Each row of a before or after table is a point. One or more steps were done to the points. Then noise was added and the rows were shuffled. The steps act on columns, c1 being the first. Write out the steps. A step turns or swaps two columns, mirrors them in a line or flattens them onto one, adds a multiple of one to another, or multiplies or shifts one. Angles are multiples of 10 degrees, from the lower column toward the higher: turns from -170 to 170, lines from 10 to 170 but not 90. Use the fewest steps. Two steps may share a column if one is a turn and the other turns, adds or multiplies; they go together, in the order done. Otherwise the lowest column goes first.
In the rows, 128 means zero.

Before:
[[127 176]
 [ 95  75]
 [ 85 100]
 [159 154]
 [ 79 169]
 [ 86  75]
 [129 161]
 [163 104]
 [153 175]
 [145  91]
 [148 135]]
After:
[[129 174]
 [182 104]
 [ 60 168]
 [120  75]
 [ 99  99]
 [147 154]
 [145 137]
 [101 180]
 [111  80]
 [164  91]
 [112 165]]
Steps: add -0.5 times c2 to c1

Before:
[[149 137 114  83]
 [ 75  80 101 143]
 [111 127 153 156]
 [ 72 163 180 103]
 [128  90 113 159]
 [190  96 115 132]
 [207 114 145  70]
 [ 85 181 158 144]
 [172 124 111 114]]
After (9 x 4):
[[180  84  97 153]
 [ 92 193 130 115]
 [111 211 177 162]
 [121 176 146 119]
 [ 93 123 101 105]
 [169  71 136 185]
 [ 85  75 120  97]
 [135 145 171 136]
 [123 113  93 143]]
Steps: swap c1 and c2; turn c3 and c4 by 110 degrees

Before (13 x 9):
[[134 137 149  91 152  92 104  90 115]
 [ 80 166  83 200 172 166 163 105 119]
 [128  91 127 130  95  61 144 107 124]
 [119 175 159 122 131 102 154 106 136]
 [111 197 113 144 178 154  68 140  82]
 [117 189 178 156 104 172  93  84 115]
 [141 113 189 194  84  62  93  90 172]
 [ 95 136 161 125 185 104 183 143 147]
 [117 128  91  89 133  91 191 168 196]
 [140 197  90  97 137  69 166 137 113]
 [184 125 132 141 181 101  93 147 159]
 [177  83  91 175  99  96 140 143  89]
 [137 144 172 109 115  64 102 165 186]]
After:
[[ 95 143  79 119 110  62 117 155 162]
 [161 129 136 113 181  68 115 153 134]
 [ 84  82 133 132  99  85 136 104 104]
 [136 199 149 125 176 179 105 139 100]
 [111 137  85 138 152 110 123  91 107]
 [ 99 135 125 180 132  85 149 171 191]
 [144  82 187 115 100  91 135 139  69]
 [151 195  97  74 109 170 111  82 130]
 [104 176  97 115 129 114 136 102 142]
 [ 84 128 101 105 182 126 146 141 151]
 [120 176 207 103 174 188 143 103 144]
 [102 201 134 173 144  84 140 136 100]
 [ 94 119 125  39  90  57 118  88 150]]
Steps: turn c1 and c6 by -40 degrees; turn c6 and c9 by 20 degrees; turn c3 and c4 by -140 degrees; multiply c7 by 0.4

Before:
[[129 118 146 168 150 135 102 170 115 133 167 164]
 [135 184 113 193 121 124  87 177  88  93 131 121]
 [118 103 166  90 196  98 193 105 184  89 105  83]
 [122 157 138 209 114 136  78 137 104 155 139 105]
 [ 85 145 173 100 181  74 136 154 195 144 109 146]
 [142 159 109 116  98 126  97 129 120 106 163  78]
 [128 133 172  56 233 105 144 109 175 136  80 132]
 [169 110 102 161 130 112  98 184 142 158 103 126]]
After:
[[126 137 133 106 135 136  77 147  92  48 112 149]
 [123 148 115  79 123 120  91 193  72  87 128 134]
 [104 137 140 117  88 131  99 164 109  91  93 105]
 [152 124 168 165  33 104 146 114 211 186 169 160]
 [ 95 133 108 122 165 122  96 135 112 148 104 169]
 [146 118 171 123  96  99 190  99 219 174 144 188]
 [174 141 169 150  81  75 134 150 235 151 128 138]
 [106 148  97 126 118 114 100 170 156  89 171 136]]
Steps: turn c1 and c11 by 150 degrees; flatten c2 and c8 onto the line at 70 degrees; multiply c10 by 0.7; turn c4 and c10 by -120 degrees; add -0.3 times c7 to c5; turn c5 and c12 by 160 degrees; multiply c9 by 1.6
